Each row of a before or after table is a point. One or more steps were done to the points. Then noise was added and the rows were shuffled. The steps act on columns, c1 being the first. Name the steps. A step turns or swaps two columns, mirrors them in a line or flattens them onto one, adds a multiple of one to another, or multiplies or shifts one. Angles are multiples of 10 degrees, from the lower column toward the higher: turns from -170 to 170, lines from 10 to 170 but not 90. Use the fewest steps. Two steps may share a column if one is a turn and the other turns, adds or multiplies; they go together, in the order done. Otherwise the lowest column goes first.
(in the rows, 128 means zero)

Before, 12 rows:
[[182 165 131]
 [116 142  60]
 [127 112 175]
 [ 99 102 100]
 [157 157  88]
 [116 168  97]
 [101  75 196]
 [107 129 154]
 [162 149  94]
 [108 144  94]
 [154 148 107]
 [179 165  86]]
After:
[[128 154  89]
 [128 139  92]
 [128 150  88]
 [128 119 175]
 [125 134 153]
 [127  89 194]
 [133 157  93]
 [129 140  97]
 [132 109 101]
 [124 156 134]
 [127 141  60]
 [129 141 105]]
Steps: multiply c1 by 0; multiply c2 by 0.7

Before:
[[129 107 133  76 123 144]
 [153 145 158  93  93 142]
 [112 148 170 100 125 142]
 [166 112  98 149  94  95]
 [132  76 188 143 157 123]
 [137 164 116 177  70 111]
 [172 136 122  91  98 127]
 [162 172 130 171  89 141]
 [103 107 123 191  88 158]
 [148 148 168 121  77 128]]
After:
[[103 150 112  66 179 132]
 [133 143 197  87 103 114]
 [166 156 105 113 131 175]
 [129 143 160 172 144 118]
 [112  89 162 146 140 122]
 [138 103  84  91 162 178]
 [162  89  95  95 168 142]
 [148  89 154 127 168 160]
 [153  98 158 155 164 139]
 [173 126 131 165 150 149]]
Steps: turn c2 and c3 by 150 degrees; turn c3 and c4 by 160 degrees; turn c5 and c6 by -140 degrees

Before:
[[122 141 134 131 133 146 148 124 104]
 [147 137 138 134 109 121 114 120 155]
 [122 153 109 135 155 151 143 149 112]
 [153 110 143 121 101 146 103 112 140]
 [133 126 151 138  94 141 108 149 127]
 [120 146 108 156 129 135 131 127 114]
 [116 126 112 132 133 143 114 138  85]
 [117 102 151 142 160 139 116 139 135]
 [ 96 120 142 145 174 137 106 155 131]
 [115  75 137 151 141 137 123 127 133]
 [116 124 144 141 108 157 100 122 144]
 [131 138 122 119  93 139 120 136 151]
 [115 135 136 122 105 121 112 125 147]]
After, 13 rows:
[[131 124 134 116 132 144 148 135 104]
 [169 183 142 129 175 135 107 113 133]
 [142 142 115 129 133 141 113 123  86]
 [140 195 152 148 159 139 117 122 135]
 [140 123 110 104 157 150 144 112 112]
 [136 168 142 128 108 156  98 137 146]
 [106 135 139 117 108 121 116 129 156]
 [129 156 149 128  94 141 110 105 128]
 [ 98 126 142 144 100 147 102 135 141]
 [137 103 134 122 106 123 113 136 147]
 [128  93 121 122  94 139 120 119 152]
 [139 248 136 169 141 138 120 133 133]
 [136 191 108 103 129 135 132 131 112]]
Steps: turn c1 and c8 by -160 degrees; turn c2 and c4 by -110 degrees; multiply c2 by 3

Before:
[[129 168 113 128 147 141 129 161 127  87 133 121]
 [145  83  83 140 116 171  97 135 163 153 114 155]
 [115 162 121 126 156 173 113 129 103  95 142 132]
 [128 163 107  97 146 141  96 146 116 106 134 107]
 [137  94  90 154 104 126 127 125 145 168 143 136]
 [ 80 136 131 125 148  93 172 120 133 124 115 105]
 [106 112 134 161 162  95 153 121 128 136 112  92]
 [123 124 134 143 156 118 191  90 133 128 110  87]]
After (8 x 12):
[[148  94  91 152 113 125 127 109 140 168 146 135]
 [132 168 113 131 168 141 130 130 131  87 128 120]
 [ 93 161 121 124 142 176 114 156 144  97 106 133]
 [130 163 105  97 151 142  97 134 135 104 118 108]
 [113 120 132 144 109 122 191 170 110 129 129  88]
 [  5 137 130 122 132  92 171 151 114 127 130 105]
 [ 72 112 134 161 138  94 152 161 112 134 124  91]
 [170  82  83 141 127 173  97 115 110 154 161 156]]
Steps: multiply c1 by 2.5; mirror c5 and c8 in the line at 30 degrees; mirror c9 and c11 in the line at 50 degrees

Before (10 x 14):
[[117 142 124  92 138 103 127  75 103 123 146 125 102 125]
 [139 132  94 125 134 111 107 105  98 142 165 134 100 130]
 [133 122  88  78 105 109 118  85  90 131 152  83 146 113]
 [130 106 150  86 137 148 119 123 155 146  99  92 135 105]
 [137 186 137 101 167 112 166 183  74 173 132 152 176 123]
 [142 141 168 119 150 120  91 145 119 173 109 163 190  83]
 [177 147 133 112 151 117 134 127  68 152 117 145 163 109]
 [111  83 161  83 161 162  81 134 137 128 104 141 137  78]
 [115  97 176  75 116 149 102 133 130 123 119 113 127 134]
 [137 109 155  72 137 151 102 117 163 109 150 134 116 103]]
After:
[[111  83 106 142 211 152  81 102 125 128 161 145 142  80]
 [137 112 151 133 151 117 106  98 160 107 153 133 145 102]
 [138 187 131 161 227 223 166 180  58 175 135 154 117 120]
 [131 108  98 145 151 125 119 105 142 145 153  93 154 101]
 [119 144 148 153 155  19 126 117 133 122 125 124  93 128]
 [133 121 151 139  70  44 117 115  90 132  89  84 109 112]
 [117  95 120 138  97 144 102 109 128 125 173 112 129 133]
 [138 134 166 187 143  80 107 127 129 144  95 134  84 131]
 [144 143 107 177 185 159  89 146  75 173 166 162 161  81]
 [176 147 116 173 184 121 133 139  62 152 132 146 104 111]]
Steps: swap c3 and c11; shift c4 by 60; multiply c5 by 2.5; multiply c8 by 2; turn c6 and c8 by -70 degrees; turn c9 and c13 by 50 degrees

Before (8 x 20):
[[129 118 130 116 156  74 185  75 148 106 102 117 127 166 119 126 119 112
   85 161]
 [141  97 141  89 137 147  80 134 161 171 126 147 138 152 174  83 165 176
  122 138]
 [129 123 131  66 133  98 103 145 142 155 101 134 156 113 199  81 176 179
  108 141]
 [131 145 154 141 143 112 156  78 131 101 101 123 108 117  75 156  79 123
   85 179]
 [ 88 119 109 119 139  99 124 131  83 132 140 132 175 115 109 140 105 107
  124 120]
 [111 110 117 142 125 122 118 203  93 116 149  67 178 101  92 114 125  96
  132 154]
 [138 106 130  46 112 131 116  72 154 148 115 131 118 121 182  70 161 150
  114 101]
 [123 150  90 102 109 124 152 127  72 127 131 130 195 137 119 109 104 107
  121 144]]
After, 8 rows:
[[133 145 165 139 140 113 153  79 134 100  96 133  92 145  44 120  82 123
   78 180]
 [131 119 130 119 153  78 185  76 145 102  99 117 127 169 130 118 115 111
   84 164]
 [129 125 134  67 132  96 102 147 145 155  99 123 180  76 228 138 175 179
  109 142]
 [126 150  79 101 109 123 152 123  75 130 131  88 166 138 118 168 108 109
  122 142]
 [135 106 129  47 112 126 114  73 154 148 114 150 176  92 208 109 161 151
  113  98]
 [ 89 115 106 117 137  98 125 128  82 131 139  98 133 127  96 159 106 108
  123 121]
 [115 108 113 145 128 125 116 204  97 117 150  52 157 121  65 106 125 103
  133 157]
 [146  98 147  86 139 140  81 135 165 171 125 143 176 123 207 142 166 175
  121 141]]
Steps: multiply c3 by 1.3; turn c13 and c16 by 70 degrees; turn c12 and c16 by 50 degrees; multiply c15 by 1.6; turn c14 and c15 by 20 degrees

Before (13 x 32):
[[115 173 133  86  90 144 127 133 129  84 106 113  82 121  36 118 114 150
  134 118 145 137 113 143  86 146 131 131 147  74 119 110]
 [106 117  41 127 119 129 140 115 126 113 104 159 134  46 138 124 145  67
  127  74 125 112 111 126 104 118 146 105 129 115 147 153]
 [124 116 142 119 102 140 149 143 127 158 120 119 148 130 129 122 133 159
  145 103 115  90 131 135 126 110 146 130 113 124 117 111]
 [126 118 141 125  90 123 137 113  91 100 145 166 137 123 134  78  91 135
  127 121 111 116 114 117  89 128 128 117 128 146  79 169]
 [ 88 139 136 249 241 149 137 128 101  81 128 139  73 131  91  97 121 152
  133 120 101 102 158 132 125 119 119 120 106  48  35 145]
 [104 120  99 106 145 127 145 150 134 104 138 101  64 105 139  99 115 102
  152  95 122 104 127 138 100 143 133 107 132 102 128 150]
 [120 106 142 141 103 119 150 143  17  89 128 153 118 130 140 117 141 153
  141  97 109  98 121 124 116 116 150  85 113 141 136 128]
 [129 178 137  93 204 161 125 115 128 154 131 145 152 122 141 112 138  56
  131  89 160 133 151 126  84 131 143 125 104 132 142 150]
 [129 104  96 131  99 133 150 116 116 110 171 177 151 116 102  72  93 137
  125 120 100 135 113 137 118 152 150 141  98 143 124 120]
 [113 115 131 103 128 133 117 118 120  72 116 166 126 127 138 125 144 131
  156 127 128 125 128 123  87 123 136 200 164 117 141 134]
 [129 124 116  94 107 138 114 143 126 189 118 174 157  76 124  99 127 106
  187 125 136 136 141 135 139 187 150  79 109 115 144 134]
 [ 98 140  64 172 111 127 142 122  91  78 185 175 138 127 119 104  92 114
  143 128 116 135 117 109 112 115 125 102 127 147 137 166]
 [119 136 133  92  90 123 144 144  73  94 109  94 126 119 107 118 147 147
  139  85 103 108 121 119 107 134  61 103  94 147 129 164]]
After, 13 rows:
[[110 110 128 101 127 131 116 116 118  72 119 106 125 130 164 124 144 197
  155 126 130 127 126 129  83 125 130 123 133 121 141 133]
 [100 142  62 166 113 126 140 126  92  79 185  97 139 128 160 108  96 101
  140 126 116 137 116 106 115 114 148 142 124 147 142 165]
 [105 119  99 104 146 134 142 149 135 110 138 151  65 105 112  98 112 108
  153 100 121 107 128 138 102 140 109 155 133 102 127 151]
 [118 102 143 142 103 122 148 147  18  88 128 111 120 129 152 118 139  79
  142 100 107 101 122 120 117 119 112 100 128 137 134 129]
 [124 181 138  92 207 162 124 116 129 154 132 122 150 123 148 112 137 124
  134  90 161 131 149 122  80 132 115 206 126 133 145 148]
 [107 119  40 123 121 128 142 116 125 109 108 110 136  48 156 126 144 107
  126  77 123 110 115 124 105 116 119 186 133 118 147 150]
 [128 117 144 124  87 122 136 116  90  99 148 114 133 124 158  79  90 115
  125 120 113 117 118 116  86 126 135 120 125 146  77 163]
 [ 88 136 135 248 242 149 138 130 104  82 129 104  75 135 119  98 122 122
  137 120 103  99 159 130 125 121 154 101 130  48  35 146]
 [129 130 115  98 105 141 117 143 127 190 117  89 161  73 161 101 129  80
  185 123 138 134 142 132 135 188 128 149 129 113 143 133]
 [122 118 140 114 103 140 148 143 125 161 119 129 149 126 123 120 132 131
  147 103 114  89 131 134 125 112 106  97 125 124 116 109]
 [115 177 135  86  88 144 128 130 131  82 101  75  83 116  51 122 107 131
  135 118 145 140 112 148  81 142 153 107 131  77 117 109]
 [126 103  95 132 100 133 150 121 115 111 173  75 150 114 152  71  92 144
  123 122  97 134 113 135 120 151 134 116 126 144 129 119]
 [119 138 131  90  88 121 147 145  72  95 110 171 126 116  89 116 144 102
  139  81 104 107 121 116 108 132 183 108 127 146 128 163]]
Steps: turn c12 and c15 by 50 degrees; turn c12 and c27 by 150 degrees; turn c18 and c28 by -90 degrees; flatten c24 and c29 onto the line at 10 degrees

Before, 14 rows:
[[155 115 108 209 138 146 144 120 125 131 142 122 139 134 123 167 115 109
  191 152 137 138 128 134 138 126 138  97 143 145 128 112 160 106 144  72
  122 129 130 126 133 139 124 133 148 123 118 128 153 123 117 123 113 135
  141 149  87 132 109 138 142 114 141 126]
 [154 138 107 113 107 114 129 128 121 145 129 109 122 155 139 114 115 125
  107 117 128 142 130 114 136 131 132  80 126 123 178 115 108 130 124 113
  249 132  74 142 134 135 133 136 146 114 115 160 151 135 101 123 139 158
  146 124  93 143 116 133 133 123 133 126]
 [123 130 122 114 126 137 109 137 132 141 133  83 130 119 139 115 117 125
  119 117 120 130 142 118 138 103 129 124 144 127 117 106 123 117 135 152
  127  99 139 129 117  90 143 137 111 110 112 153  97 133 100 129 106 137
  132 140 112 118 111 139 126 113  86 125]
 [122 138 121 108 126 121 135 125 135 114 123  77 153 133 125 143 153 135
  112 135 115 122 141 116 143 138 112 118 128 141 117 105 113  95 127 149
  114 139 138 143 135  85 124 134 107 117 117 138 151 112 120 124 133 139
  136 148 127 114 105 119 103 115 134 121]
 [161 145 131 137 133 120 123 138  92 143 145 154 124 153 122 141 142 115
  118 153  99 132  99 134 143  89 166 128 138 122 113 141 113 108 145  88
  109 130 133 139 132  96 124 130 152 108 149 171 154 112  95 137 115 147
  153 121 108 133 105 126 108 115 145 142]
 [128 100 106 117 137 142 112 115 138 145 130 144 124 119 133 116 123 120
  114 143 138 139 132 133 116 131 112 111 126 124 126 169 105 130 111 130
  109 142 128 119 128 131 156 133 111 118 124 169 146 118 110 130 118 161
  144 118  97 143 124 154 101 154 140 119]
 [126 104 128 110 128 118 115  90 135 106 119 155 128 118 129 152 137 110
  121 108 141 118 128 119 137 122 117 110 133 142 102 111 105 119 141 130
  115 130 139 119 126 124 131 123 135 130 122 122 128 182  99 138 122 125
  116 177 110 118 152 127 114 113 138 121]
 [140 131 139 127 122 110 136 115 136 145 125 142 123 123 122 118 121 114
  172 135 119 147 127 155 124 108 145 129 137 138 115 129 106 103  93 150
  186  93 135 126 136 101 121 132 134 149 122 135  72 131  89 127 113 146
  132 116 109 117 134 113 119 121 142 117]
 [123 140 116 109 135 132 114  97 134 111 175  95 131 123 113 116 123 109
  132 128 140 130 119 121 136 133 118 120 136 126 103 137 125 112 115 151
  124 137 130 156 123 113 122 135 141 115 127 196 115 132 119 130 144 154
  139 116 117 117 107 120 106 116 117 120]
 [130 141 108 131 136 176 119 121  92 142 122 138 131 184 101 109 118 133
  127 151 143 139 122 126 140 144 113 128 127 127 117 104 114  96 132 143
  116  96 146 128 132 141 121 137 113 117 121 126 140 115 114 130 111 151
  111 117 128 138 146 127 150 133 121 125]
 [143 107 116 113 136 114 127  88 138 144 157 109 149 126 138 112 154 146
  118 139 101 144 133 144 142  84 142 125 157 153 112 214 108 138 143 136
  118 100 143 123 135  92 143 112 124 115 161 126  94 122  98 136 114 148
  147 132 115 140 112 113 110 129 133 120]
 [122 136 118 122 124 108 152 129 121 119 125 125 134 140 138 109 122 109
  114 140 139 138 117 114 131 142 112  93 134 131 103 109 120 102 125 148
  119 143 150 129 123 138 129 134 150 112 112 134 139 113 120 123 118 141
   78 118 120 162 141 121 101 126 140 127]
 [139 128 120 157 136 142 112 138 138 144 117 145 168 121 134 122 126 212
  131 147 140 138 139 114 136 113 119  93 144 128 115 103 151 133 142 152
  110 141 134 125 124 135 136 125 136 106 128 136 119 115 117 138 188 116
  145 144 114 120 111 161 106 122 135 116]
 [145 141 107 121 135 115 121 111 125  81 117 147 170 121 129 119 212 127
  126 141 109 138 137 134 135  98 124 126 128 148 115 105 104 234 123 131
  120 143 148 119 104 142 123  60 150 112 117 127 145 116 122 142 144 134
  140 138 128 118 108 118 129 120 142 148]]
After (14 x 64):
[[157 115 108 209 136 147 143 118 124 131 141 121 140 136 124 166 115 107
  192 152 139 140 128 135 138 126 137  99 142 144 127 113 162 106 146  72
  125 129 130 125 120 138 120 134 149 120 117 128 150 125 117 123 113 123
  143 151  88 133 111 125 143 116 143 127]
 [147 142 108 121 135 118 122 111 125  83 116 147 169 122 131 120 215 129
  125 141 110 139 138 134 135  97 123 124 128 146 114 105 103 234 122 129
  116 143 147 118 150 142 120  60 151 111 115 127 145 115 124 144 146 117
  139 138 130 119 106 123 129 117 141 149]
 [139 129 120 157 135 141 111 136 138 142 116 145 169 121 134 123 124 213
  130 145 138 136 140 114 136 113 119  92 144 129 115 105 149 134 141 152
  122 144 133 126 135 135 139 125 136 109 128 137 119 116 116 135 187 139
  143 142 112 117 111 127 108 121 135 115]
 [124 131 122 114 126 135 110 138 131 142 134  82 132 120 138 115 117 126
  119 120 120 131 138 119 138 104 128 124 144 128 117 107 122 116 137 152
  131  99 140 127 138  89 146 137 109 110 111 154  97 132 101 130 106 119
  130 141 111 116 110 130 128 113  85 124]
 [156 138 107 113 107 115 131 127 120 145 130 110 121 159 140 114 113 125
  107 115 129 143 130 113 139 131 131  82 126 122 180 114 107 129 123 114
  236 132  72 141 116 135 131 136 147 115 114 161 150 135 103 124 141  98
  144 122  93 142 116 170 133 122 134 123]
 [120 135 117 120 124 110 152 127 121 118 127 129 136 140 137 108 120 107
  112 140 139 138 119 113 130 142 111  94 134 132 104 112 118 102 123 147
  117 142 151 127 129 136 130 133 150 113 113 134 140 114 119 123 119 112
   78 117 118 165 140 123 103 127 139 127]
 [144 109 117 113 135 113 126  89 137 143 156 111 147 128 137 112 155 146
  118 140 100 145 133 145 140  83 143 127 156 152 112 213 107 137 143 136
  114 102 145 122 116  90 143 111 125 116 162 127  94 122 100 135 114 111
  148 133 116 140 112 123 109 129 133 119]
 [121 141 122 109 128 121 134 124 135 114 123  75 152 132 126 140 153 135
  111 136 115 124 141 117 140 137 110 121 127 141 118 105 117  95 128 148
  114 140 139 143 121  86 125 134 106 114 117 138 151 111 120 123 133 119
  133 147 125 111 104 120 102 115 135 119]
 [127 103 129 110 128 118 113  92 135 105 119 155 130 116 129 153 137 109
  120 109 139 119 126 119 138 121 118 109 134 143 102 111 105 120 141 130
  117 130 138 118 132 123 132 123 138 129 125 122 130 181  98 139 122 130
  118 177 110 117 151 122 114 114 137 121]
 [127 100 107 118 138 141 111 112 138 145 129 140 123 118 132 116 120 119
  114 143 137 141 131 134 114 130 111 111 125 122 124 171 105 129 112 129
  117 142 130 119 123 132 156 132 110 115 121 171 148 117 112 130 121  96
  143 117  97 141 125 125 102 155 142 119]
 [121 142 115 109 135 132 114  98 133 111 173  96 132 124 113 119 121 109
  132 126 143 130 120 121 137 133 118 120 135 129 101 139 125 110 114 152
  122 138 132 156 126 114 121 137 141 115 125 195 115 131 120 130 146 102
  139 114 118 119 106 129 106 118 119 117]
 [141 130 139 128 123 110 136 114 138 146 124 143 123 123 122 116 120 114
  173 136 120 149 128 158 126 110 144 133 139 137 114 129 108 101  93 150
  176  96 135 126 116 101 121 132 135 148 121 137  71 133  86 129 111 110
  132 117 110 118 134 146 120 123 145 115]
 [160 145 129 137 131 122 125 137  93 142 144 154 126 151 121 141 141 117
  121 153  99 132 100 134 143  92 168 129 140 121 115 140 114 108 145  89
  110 129 131 139 120  97 123 128 152 106 149 171 155 114  95 137 116 108
  153 124 106 134 105 121 107 114 145 143]
 [131 138 108 129 138 177 118 118  91 141 122 139 132 182 103 109 119 134
  126 152 144 140 122 125 142 143 115 129 125 127 117 104 114  96 132 144
  117  98 144 128 119 142 119 139 114 121 121 126 141 114 115 133 111 106
  109 116 129 139 148 124 149 132 119 122]]
Steps: flatten c37 and c60 onto the line at 20 degrees; turn c41 and c54 by 170 degrees
